Rows are points. The last column is the point's height on a tilted bowl or saddle (a function of degree 2), plus a little noise. Along how many of its main directions does it bend up, bend down or stay straight?

Points, 10 rows:
[[ 17  57 -38]
 [ 50  30 -38]
 [-13  47 -33]
 [-11  47 -33]
 [-22  -3 -24]
 [  0   1 -18]
 [ 16  31 -24]
 [ 33  60 -45]
 [ -5 -42 -30]
 [-45  20 -40]]
Directions: 0 up, 2 down, 0 straight

Points (11 x 3):
[[ -6  36  28]
 [ 48 -23  48]
 [  4  26  18]
 [ 59  -6  28]
 [ 33   1  16]
 [-36 -10  11]
 [-75  27  71]
 [-40  19  35]
 [ -9 -33  20]
 [ 29 -16  31]
 [ 26  47   0]]
Directions: 1 up, 1 down, 0 straight

Points (10 x 3):
[[ -5  39  -6]
 [ -2 -34 -35]
 [-48  31   6]
 [  6  15 -10]
 [  4   2 -16]
 [ 39  54  39]
 [ -1 -47 -49]
 [ 27  62  29]
 [ 23 -27 -67]
 [-41  40  -9]]
Directions: 1 up, 1 down, 0 straight

Points (17 x 4):
[[ 47  17 -26  23]
 [ -3  -5 -26  -3]
 [-20  31 -33   9]
 [-34   2 -40   3]
 [-25 -64  -8 -77]
 [-30 -41 -17 -39]
 [-67 -28  36  74]
 [  8  72 -65  12]
 [ 23  16 -68  42]
 [ 10   7  31   8]
 [-35  77  38  -9]
 [  2  -9  -3  -4]
 [ 17  11 -40  14]
 [-10   0  15  11]
 [-19  37 -13   6]
 [-16 -14 -33 -13]
 [-38   7  34  51]]
Directions: 1 up, 1 down, 1 straight

Points:
[[ -4 -27 -31   0]
 [-16 -34 -92 -53]
 [ -3   4  71 -79]
 [-34  30 -14  11]
 [-41   1 -11  17]
 [ -2  46  14 -25]
 [ 58 -36   1  23]
 [-12  35  26 -21]
 [-44  29 -23  16]
 [-36  -9  -1  11]
 [ -6   4   9  -6]
 [-33 -34   2  -4]
 [ 24  -9  39 -42]
 [-42   7  -7  20]
 [ 94  12 -17  63]
 [ 33 -34  42 -48]
 [-32 -31  -1   0]
 [-41 -34 -27  -2]]
Directions: 1 up, 2 down, 0 straight

Points, 18 rows:
[[  3  45  61  16]
 [-10 -25  13   0]
 [ 81  39 -53 -51]
 [  4 -33 -39 -61]
 [ 15 -13 -37 -43]
 [  4 -43 -26 -53]
 [ 34 -33  41   6]
 [-21 -27  62  35]
 [  9  62 -24  21]
 [ 47  60 -23   6]
 [  3 -13  -3 -11]
 [-15  25  42  19]
 [  9   0 -63 -58]
 [ 23   5 -58 -51]
 [ 11  33   3  10]
 [ -3 -10  31  14]
 [-26  17 -18 -10]
 [ 22   1  26   8]]
Directions: 1 up, 2 down, 0 straight

Points, 23 rows:
[[-12  -1   0  35 -14]
 [ 40 -37 -31 -12 -35]
 [  2 -28  17 -68   5]
 [ 30 -44  39 -22 -20]
 [  8   7  -1 -13   5]
 [ 36  36  50 -32   6]
 [-42 -43  24 -18 -21]
 [ 22 -29   3  33 -23]
 [ -3   7 -28  -7  -6]
 [-19   1 -60  46 -39]
 [-12 -33 -63 -36 -38]
 [  1   9   0 -14   6]
 [-44   0  35 -24 -13]
 [-30 -70  70  21 -81]
 [-25  11  11  -3  -2]
 [ 54 -67 -36  39 -80]
 [-49 -14 -17   3 -11]
 [ 79 -10   8 -19 -34]
 [-27 -20 -21 -30  -3]
 [  6 -18   9 -78  12]
 [ 67   8  23  42 -55]
 [-16  14 -25  34 -20]
 [  4 -17 -58  37 -40]]
Directions: 0 up, 3 down, 1 straight

Points, 26 rows:
[[  16  -38   51   21    0]
 [  -8    1   -9    7   -4]
 [ -70   38  -33  -26  -21]
 [  -1  -51   -9    3   -5]
 [ -16   14   37  -19  -25]
 [ -16   -5   31   39   -6]
 [  66   36   46  -22  -32]
 [   4   -5  -64   24  -15]
 [   3   -2   41    3   -7]
 [ -51  -16   12   11  -20]
 [  -2  -18   35   15   -4]
 [ -21   34  -33  -11  -14]
 [  10   16   22  -16  -14]
 [ -19  -26   60  -29  -35]
 [ -29  -38  -61    4    3]
 [ -20    9  -20   28  -15]
 [  13  -13 -111   -5   -5]
 [ -42   14  -38   55  -43]
 [ -27  -22    0   16   -8]
 [  31  -28   42  -25  -18]
 [ -45    0  -15    7  -13]
 [ -52   77  -73   66 -121]
 [  -6   10  -27   44  -18]
 [   4  -26   -2  -63   -2]
 [   8   -6  -18   38   -8]
 [ -16  -37  -30  -25   11]]
Directions: 1 up, 3 down, 0 straight

Points:
[[  7 -15  16  41 -31]
 [-43  20  10 -17  -6]
 [ 22 -29 -78 -31 -25]
 [-84 -17 -23 -37 -37]
 [  2  31 -17  28 -18]
 [ -2 -19 -43  22 -10]
 [ -7 -39  30  16 -21]
 [  4   7 -40 -29 -10]
 [-29  -9  11 -10  -1]
 [-24 -12 -25  13  -9]
 [ 52  49 -55 -28 -50]
 [-33  14 -17  32 -18]
 [ 56  19  59  -7 -65]
 [ -4  33 -14  64 -41]
 [ -3  29 -30  35 -18]
 [ -7  53  24 -54 -31]
 [-14 -55  45  -4 -17]
 [ 29  20   3 -45 -24]
 [ 28  50  -9 -43 -42]
 [ 47   1 -26  46 -34]
 [ 49  59  15  47 -82]
 [ 22   1  62 -22 -23]
 [ 25 -10  27  -2 -17]]
Directions: 0 up, 3 down, 1 straight
